Rows are points. Each copy is the shape, with its points in the same order, stretched, turned, moved and blurred by noise. Some copies are also mirrored. Which?
(in the rows, 100 means zero)

Shape, 6 rows:
127 78
117 93
126 107
71 160
71 77
133 91
Copy 1:
100 69
99 90
79 99
83 182
143 115
83 72
Copy 1 is: mirrored
Copy 2, 6 rows:
74 104
85 102
98 116
162 106
93 54
83 123
Copy 2 is: mirrored

Shape (10 x 4):
68 109 61 127
125 65 90 131
130 91 144 68
70 106 134 112
75 56 131 123
122 105 150 103
49 101 75 133
98 100 54 139
66 74 102 82
95 120 119 116
Copy 1 (10 x 4):
92 139 135 101
133 64 141 107
111 68 53 79
59 112 76 113
56 80 100 111
118 70 74 116
57 141 130 111
128 113 152 109
53 109 91 77
107 107 88 112
Copy 1 is: mirrored
Copy 2:
99 90 107 160
113 82 162 140
111 117 115 57
69 129 117 110
80 137 159 129
82 110 131 76
84 110 116 166
108 68 127 168
108 142 105 117
80 100 113 106
Copy 2 is: mirrored

Shape:
134 118 111 83 109 120
63 129 78 87 87 86
117 87 119 79 132 118
59 120 79 84 73 108
115 106 126 100 117 74
93 82 110 117 136 101
106 113 105 79 83 89
121 99 82 96 132 99
120 69 90 149 103 96
98 92 80 80 83 92
38 145 82 84 87 100
Copy 1, 11 rows:
100 124 82 97 110 139
69 116 138 110 115 84
123 125 97 104 83 146
58 132 138 102 104 87
128 93 102 92 105 121
135 117 113 107 81 102
83 105 107 91 107 119
114 103 91 128 99 113
122 91 85 105 79 64
75 100 113 110 93 100
60 140 157 105 119 83
Copy 1 is: only turned
Copy 2, 11 rows:
94 89 40 44 99 115
105 172 69 131 95 99
116 54 57 68 119 109
113 178 90 106 113 112
78 83 50 117 89 100
127 57 85 126 90 119
80 125 69 83 104 93
135 72 48 87 72 90
125 61 134 109 42 105
113 125 98 87 100 73
110 195 68 136 119 126
Copy 2 is: mirrored
Copy 3, 11 rows:
85 108 118 130 84 99
85 108 68 70 96 98
78 91 137 118 98 104
75 93 59 80 87 92
109 111 130 103 107 96
99 79 124 100 110 118
88 109 100 107 97 81
86 104 113 120 109 126
126 76 103 136 120 118
82 98 86 110 114 94
70 103 57 51 75 96
Copy 3 is: mirrored

Shape:
84 78 102 64 111 116 62 128
120 80 115 65 109 70 51 128
74 77 100 104 72 63 102 104
85 135 126 77 86 97 100 157
111 64 115 60 99 87 86 107
134 70 102 117 92 107 93 114
94 122 97 112 129 84 85 85
94 84 106 107 112 137 92 120
106 119 111 44 141 118 124 103
83 121 115 83 87 109 101 113
106 109 120 99 84 123 122 77
95 94 59 103 73 122 108 97
80 74 117 92 88 86 115 48
81 61 74 93 114 77 101 75
Copy 1 (14 x 8):
104 106 55 98 57 111 141 116
125 70 32 123 101 109 138 107
128 83 114 62 112 64 142 110
67 111 93 99 103 117 195 122
141 96 67 111 83 97 127 95
111 49 111 124 65 95 95 91
86 89 88 73 136 116 90 83
90 92 109 93 52 122 115 104
94 150 74 108 87 133 122 53
89 124 103 91 98 107 144 117
108 126 138 111 91 113 98 103
89 114 120 102 75 54 94 107
152 121 130 69 113 93 88 98
134 97 94 60 99 65 90 69
Copy 1 is: only turned
Copy 2 (14 x 8):
102 89 98 81 107 56 129 73
134 90 116 95 110 47 151 115
122 78 103 155 87 87 98 113
93 120 93 95 59 76 164 68
112 90 90 103 107 65 114 127
126 78 98 91 105 116 110 103
92 104 144 114 102 114 110 79
87 81 101 75 95 111 110 59
41 144 73 73 105 98 123 89
90 114 101 100 72 91 116 76
83 110 100 97 73 130 74 99
111 111 77 110 102 111 76 75
91 84 113 143 91 108 47 132
98 84 99 144 128 97 76 111
Copy 2 is: mirrored
Copy 3:
85 70 117 111 142 87 119 90
68 91 114 93 131 81 135 121
89 133 135 108 102 95 133 99
106 136 100 91 172 108 91 107
95 76 109 96 110 69 151 104
104 87 120 109 97 82 98 125
66 97 89 114 108 106 93 86
99 84 112 114 125 83 86 89
119 64 41 106 128 80 137 86
98 105 99 91 135 109 102 82
110 88 90 87 97 96 97 76
124 85 116 131 100 120 99 108
81 90 112 86 65 84 142 61
85 82 110 136 73 82 152 88
Copy 3 is: only turned
